Every row gives one point. Each copy is the shape, with its points in the same order, stretched, turned, moved and blurred by noise. Is it also mirrored, or only turned?

Shape (6 x 2):
0:  246  -27
1:   49   31
2: -158   52
3: -192 -127
4:   12   27
5:  103  247
Copy 1:
0:  265  -55
1:   48  -69
2: -151  -69
3: -271   85
4:   14  -61
5:  212 -268
Copy 1 is: mirrored
Copy 2 (6 x 2):
0: -209   54
1:  -24  115
2:  110  126
3:  147  -42
4:  -17  119
5:  -61  273
Copy 2 is: mirrored
Copy 3, 6 rows:
0:  183 -111
1:   -5  -35
2: -143   79
3: -100  205
4:  -42    2
5:  -86 -207
Copy 3 is: mirrored

Shape, 8 rows:
0:   17   91 -103
1:  -17 -302  -77
2:   75   33  144
3:   79   12  125
4:  109   96 -325
5:   15  106   42
6:  -20   56   91
7:  -11   30   95
Copy 1:
0:  149 -112  -18
1: -272 -162  126
2:  161   80   29
3:  146   56   34
4:  186 -285  181
5:  190  -30  -49
6:   89   15  -54
7:   78   15  -62
Copy 1 is: only turned
Copy 2 (8 x 3):
0:    5 -214   95
1:  132  -19 -275
2:  140   45  159
3:  143   26  134
4:   83 -473   69
5:    9  -61  170
6:   13   42  132
7:   20   36   92
Copy 2 is: mirrored
Copy 3 (8 x 3):
0:   42 -218 -127
1: -243  205 -122
2:    3  -86  120
3:  -26  -56   89
4:  -48 -431 -313
5:   68 -150   14
6:   56  -42   47
7:   32  -31   50
Copy 3 is: only turned

Shape (12 x 6):
0:  183  148   12 -201  103  186
1:  230  162   83   18  152  117
2: -100  -37 -230  -42   69   19
3:   75    1 -141 -162  222   62
4: -164 -199 -128  -72   -9  199
5:  -41  -18 -144  -36  135   95
6:   84  113  102 -120   79  174
7:  109  -23  260  124 -102 -170
8: -123 -159  -64  158 -264  -14
9:  -47 -245  -54  -59 -118 -120
10:  198 -141  188  132  -54  -38
11:   83   47  270  -29  109   18
Copy 1 (12 x 6):
0:   54  -71 -289   54  -62  144
1:    4   21 -168  133   89  213
2:   13   86  -20 -144 -130  -96
3:   49  -75 -135 -172  -55   94
4: -241    1  -68 -160 -175  -33
5:  -28   45  -99 -143  -72   15
6:  -41  -38 -253   57   15   72
7: -122   12  198  306  152  -64
8: -263  194  172  153 -176 -117
9: -129  -36  192   -7 -140 -122
10: -226    0  187  214   76  165
11:  -73  -81  -96  140  196   15
Copy 1 is: mirrored
Copy 2 (12 x 6):
0: -233  -36  -24  -51  -78  218
1: -265  112   10   29   43  108
2:   35 -188 -153  -76  -13    4
3:   -7  -84 -135  -85   35  186
4:  101 -331   -9   65  -96    9
5:  -28 -157  -92  -20   35   58
6: -208  -38   96  -28  -33  109
7:  -18  276  190  -25  -98 -187
8:   74 -103   -5   90 -224 -256
9:  241  -28   -9  -59 -199  -87
10:   23  227  115  122 -125  -76
11: -105  132  240  -47   33    4
Copy 2 is: only turned
Copy 3, 12 rows:
0:  166   75  236  165   -9 -220
1:  287   67   46  -24    9 -180
2: -157  -10  151   29   93 -128
3:   -9   50  233   27  -64 -327
4: -261  -35  275   12  -72   77
5:  -65  -14  151   -3    3 -139
6:  133   25  140  119 -114  -71
7:   33  161 -296  -78  -79  172
8: -285  120  -56  -83  102  301
9: -299  192   72  -24  -45   81
10:   85  172 -135 -140 -131  128
11:  135   24  -79   -1 -231   -4
Copy 3 is: only turned
Copy 4:
0:   97  210 -194  155   37  200
1:  146  228 -264  100 -132  100
2: -204   18  130  124  -47  -58
3:  -21  126  -14  287  -53    5
4: -291 -104   10   50   51  -96
5: -132   26  -11  177  -76  -17
6:  108   60 -189   91   20  135
7:  154   88 -109 -322  -11 -128
8: -296  -56   94 -332   28 -196
9: -162   10  132 -167  135 -221
10:   24  131 -207 -223  -38 -202
11:  244    2 -214  -41  -24    9
Copy 4 is: only turned

Shape (15 x 9):
0:  130 -207  -49  -67  -44   99   74  -76  204
1:   87 -111   64  -14  238 -113  -34   30  -91
2:  232  145  175  187   73 -128 -127  135  -89
3: -138 -108  -67  -46  -53   48  -32  162  -29
4:  211  -51 -125  -32   60 -269  -66   14 -129
5:  -94   40  162 -198 -114 -106  -53  -93   87
6:  143  129 -108   86    7  -30  149  213   40
7:  -52  129   19  -22  278  108  142  194  -39
8: -117    0  107 -202  -55  130 -175  -88  110
9: -137 -172   64 -190  232   88  137 -106  -99
10:  150 -159  -31 -100  -50  126 -136 -192   54
11: -100 -115 -189  -17  131  -20   87  -71  188
12:   -7  108  159   98   48    2   85 -148  130
13:  -79  205  -28   37  -18  -47   63  -87  -50
14:  188  150 -204   -9 -101 -203  -86  207   52
Copy 1 (15 x 9):
0:  196  201  154 -299  -16 -233  -84   74   66
1:    9   48   58   24   64  219  -57  122  -49
2: -182  118  149 -105  225  108  313   28  -29
3: -121  -61   94   96   18 -131 -152  -63  -53
4:  -21  220  114   70  303  188  -15  -61  -84
5:  -73  -59   35   34   70 -100  -21  -45  439
6:  -20    4  193 -187  230  -10  100 -181 -171
7:    8 -306   -8  -81    3  171  -33   14 -156
8:  -19 -163  -38   -6  -10 -242 -114  165  340
9:  118 -109 -183  -19 -195  105 -278  160   55
10:  135  217  -30 -133   69 -270  -70  232  136
11:  291  -68  177   -7  -53   23  -82  -24   36
12:  131  -10   39 -164  -56    0  214   34  248
13:   28  -48 -116   30   71   34  164 -168  137
14: -111   86  287   13  478  -40  103 -213  -50
Copy 1 is: only turned
Copy 2:
0:  120   57  165   47  108  167   74  237  215
1:  -51  111  216  -57  -76 -198   49   -7  -32
2: -390   82  -46 -141 -279   76   41  -27   76
3:  106 -235   95   61  -18  -20   28 -147   82
4:  -64   85  135 -183  -59 -277   17  -52  266
5:  213 -255   33 -118   43  -24  -30  241  -84
6: -254   78  184 -254   15  194  -48 -101  229
7: -134  137  324  -85   48   99 -131 -189 -189
8:  188 -184    0  245   36   35 -101  172 -135
9:  345  107  292   60  171 -120    6   27 -263
10:  142   95  -14  264   48   17  -22  180  154
11:  -29  -25  301   -1  266  -50  -29   92   21
12: -151   55   55 -129  148  175   33  226 -176
13:  -63    8   48 -137  171    8  -71  -57 -105
14: -245  -79   96 -228  -93  -36 -132 -104  413
Copy 2 is: mirrored
Copy 3, 15 rows:
0: -105 -354  152   -2  139   -3 -145   15  113
1: -103  121  108   17 -221   -3  -43  130  129
2: -102  101 -101  -41  -65   84 -239  198  -76
3: -108   99   16  -34   31  -67   44  -52  -88
4: -100   36  153  -20 -253  280 -154  -53    3
5:   89  -30    4 -281   41  168   19    2  194
6:   87  -75   43    7   34  -69 -241   -6 -295
7:  193  198   93   54    2 -293  -28  187 -118
8:   18   -5   65 -109  253   86  133  135  148
9:   73   94  180   75 -106 -195   67   49  328
10: -178 -235  179  113  175  171  -53   78  215
11:   99 -231  138   62 -117  -23  136   37  -31
12:  188 -223  -85    0   18  -20  -65  160  116
13:  236  -51   -6   68  -42   93   14   -5  -44
14:  -13  -28  120 -145   -2  263 -164  -61 -332
Copy 3 is: mirrored
Copy 4:
0:    8   42  205  129  -91 -305 -106 -106  -31
1: -136 -114  -85   12   38  152  183 -110  -19
2: -174 -267   83 -145   -7  238 -122  169  -34
3:   80   28  -59   98   63  -19  118  101 -179
4: -201 -127  -66 -143 -112   57   15  -21 -205
5: -127   65  -91  171 -194 -138  135  215  -16
6: -108   29  126 -202  130    5 -212   71  -91
7:   -4   62  -26  -90  228  257  173  -45   82
8:   84   60   28  202 -210  -75  249  153   27
9:   88   53 -198  133   90   10  321 -218  104
10:  115  -57  158  107 -248 -155   48  -70  -44
11:   -8  219   -8  177   16  -22   48 -170 -107
12:  -46   46   63  123  -43   18 -159   33  126
13:    4   68 -107  -25  -49  113  -86  111  -20
14: -245   10   85 -203 -109    9 -112  220 -255
Copy 4 is: mirrored

Shape (18 x 12):
0:  -92  -31  -74  176  -34  -90  -23 -141   65  286  101   34
1:  103   45   58  142  -49  151   73 -150   -2 -142  -24 -255
2:  -67   16   51  -37  -87  -29   61 -111  -79 -138  149   73
3: -116   38   27  -86   98  174  -56 -119  -14   28   95  -52
4:  -50  137   29  -43  169 -382   60  -62   81  -37  -31   92
5:  -23   -1  -23  -70  -36  179   36  -11  -75 -188  -86   83
6:   69   16   13   97  458   85    4   94  113 -186   56   48
7:  156   -1  106  -66  -35  -79    4  450  -70 -191   65  -30
8:  -20  -17  129  -15  -97   86  100 -142  150  -28   32 -152
9:   14   55  -82  -73   -4  149   70   55   77  176   69   16
10: -110  -37   45  -62  -95   97  -18  184  102 -108   76  -51
11:  -28  -37   63  -83  239  180   46  -60  190 -122  114 -106
12:  223  -26  119  -65  -63  158 -260   10  -50 -138   33 -131
13:  258  399  -39    2  277   89   77   62  -49 -139  -56   -7
14:  -48   15  177   80   82  146 -122  -52   77   27   63   57
15:  -77  -60  127   10  182  174   99   10  -74  227   88  -16
16:   53   32  109  112  -23   89  -45 -121  -45 -196  107    8
17:  173   33  -55   22  -22  175  113  -17   88 -125    2   92
Copy 1, 18 rows:
0:   61  -19 -155  -19  -95    3   29   50  -91   74  -97 -156
1: -257  151   43   83   38   79   57   69  267  -18  -66  -85
2:  -25    6   84   14  177   45 -123   69   41   67  105 -145
3:   29   24   37 -127   31  -32  128   51  172   52  111   78
4:  -90  -46 -172  162  188  -32  -69  -48 -218   33  178  -59
5:  -59   72   21 -146  157  -34  -93   10  211 -135  -34   36
6: -392  -69   15 -182  -16  -66   12  219  -89  -60   98  197
7: -218    0  226  158  -27 -243 -211  209  140 -195  233  -24
8:  -56    5  102  121   58  188   30   19  168  -55   27  -56
9:  100   -6   91  -36   25 -120  110   86   92 -150 -102   84
10:  -45 -117  116   60  -45  -34  -86   98  229  -68  117   28
11: -205  -74  155  -52    5   72  118   57   94   11   90  156
12:  -75  266  202  -52 -153  -13  -36   -7  265  -24  185  155
13: -184  206    0   21  213 -239  109  244   54 -121   -8  284
14:  -49   54  -22 -141  -83   98   18  169   76  -31   96  120
15:   -9  -49   29 -140    6  -63  210  211   98 -120   64  -46
16: -151  111   68  -48   59   84 -122  165  121   56   79  -12
17: -103   74  126  -64  133   33  -55  103   65 -172 -181   93
Copy 1 is: only turned
Copy 2, 18 rows:
0:  -13  -47  235   79    8   65  166  180 -137  -53   73  149
1:  -98  154   -6 -209 -137 -126 -171   -5  -82 -178 -254  207
2:   -6  103   96  -19   -2  -27   49 -264 -182    2  171  -21
3:   -3  -33   56  116  -27  -20 -248  -98   95    3  145  110
4: -119 -248 -173  -47   49  -71  380   95   21 -108  319 -101
5:  119  232 -161    7  -59   46 -151 -128   82  -22   63  -43
6: -172   79 -251  -12  107   99  -68  -36  575 -137  -63  -26
7: -163  124 -198 -104  224   53  -35 -197  -64   -2 -247 -442
8:   71 -117  122 -226  -16  -55 -216  -58 -132 -183  -78  181
9:  124   39  -71  132  169   72 -112   40  -27   -8  -85   94
10:  -12   21   33  -93  152   97 -267 -121  -70 -204    8 -189
11:  -17 -141  -59  -76   43   42 -289 -164  285 -187  -44  162
12:  -13   91   50   38 -158 -192 -284 -162   74  -24 -405 -156
13: -127  283 -512  108  168 -236   45  108  260  -36 -168  -36
14:   19   55  199  -32   48  -26 -286    1  212  -40   24  -49
15:   -6  -28   75   37   79  147 -230  -51  165  256   64  198
16:  -67  233  132  -82  -49 -105  -96 -175    7  -81  -64  -25
17:  168  272 -161  -42   69   11  -53  -73   78 -128 -255   66
Copy 2 is: mirrored
Copy 3:
0: -195 -138   70 -135   77 -100  250 -109  -29  175 -185  152
1:  -75 -290 -109  135  -56  137   77 -212  324 -232 -190 -141
2:   59  119  -11  -79 -157   47  -34 -213  104  -29 -180   38
3:   49 -134  102   40 -206   10   27 -185   43  137   27  145
4:  299  114 -164  115   14   20  185  -65 -173 -219 -101  191
5:  191  -49  119  -40 -113   24 -105  -13  200  -99   39 -121
6:  424 -352  -64  212  -98  241 -188  220 -140  -42 -107   57
7:   14   49  -40  178   85 -207 -491   31 -278 -255  -47 -227
8:  -45 -196 -149  -37  -59   -1  135 -297  152 -127   -7  -56
9:  -76 -123  -32    8   -2 -162   82  -67  -91  241  151  -23
10:   55 -168   42  -23   58 -226 -256 -201  -27  -36   68  -99
11:  229 -308  -93  103 -112  194  -19 -125   13   38  100   70
12: -193 -129  -48   16  -94  -24 -276   54  186 -230  -16  118
13:  303 -110 -319  465 -243   19   66  151   -7  -62 -115  -87
14:   93 -226   18  -84 -269  -94  -70  -15   -1   -3 -134  128
15:  -42 -105  187   24 -217   25   21  -58 -248  156  -73  -34
16:   28 -128  -67  -18 -202   99  -90  -89  212 -138 -270    1
17:   94 -140 -200  -77  -14   61    5   79  200   50   21 -155
Copy 3 is: mirrored
Copy 4 (18 x 12):
0:  -92  228  -63 -262  151  228 -210   75   50   95  179  -97
1: -156   22  -52  120  134 -449   35  -20  251   -6  -27 -157
2: -213   49  -95    8   28 -154 -100    4 -117   -9    2   66
3: -266  239  -25   67  -42 -135   35  -44  -19 -138   56  105
4:   40  118 -323 -220 -178   -7 -219  -58  -50 -276 -181 -147
5:  -92  -97  -28   81 -145 -329  113   23  -57  -48  120   54
6:  110  121  -30 -100 -304 -419  -18  -32   98 -245  -66  189
7:  -33 -222 -137  300   11   -8  132  111   88 -164 -245  118
8: -255  169  -25  -23   55 -170   51  -45   69   17 -125 -178
9: -198  163  -94  -52  102  -13  105   40  130   83   87   68
10: -274   -4   26   62 -151  -17   72  103  -18  -67 -112   60
11: -233  268   -7   36 -251 -356   37  -91   48  -42 -152  100
12:  100   80  -64  367  131 -220  159  133   55  -69  -11   29
13:   12   17 -310   73  151 -567  177  -54  336 -304  -55  117
14:  -94  204  148  -74   52 -137    8   34  -40 -236   46  116
15: -215  160   82  -32   55    8   72 -206   68 -100   48  104
16:  -92    3    9   41  122 -333  -71    4   -6 -102   48   58
17:   16   -1  -35  -50   85 -411  112  106  118  155   79   87
Copy 4 is: mirrored
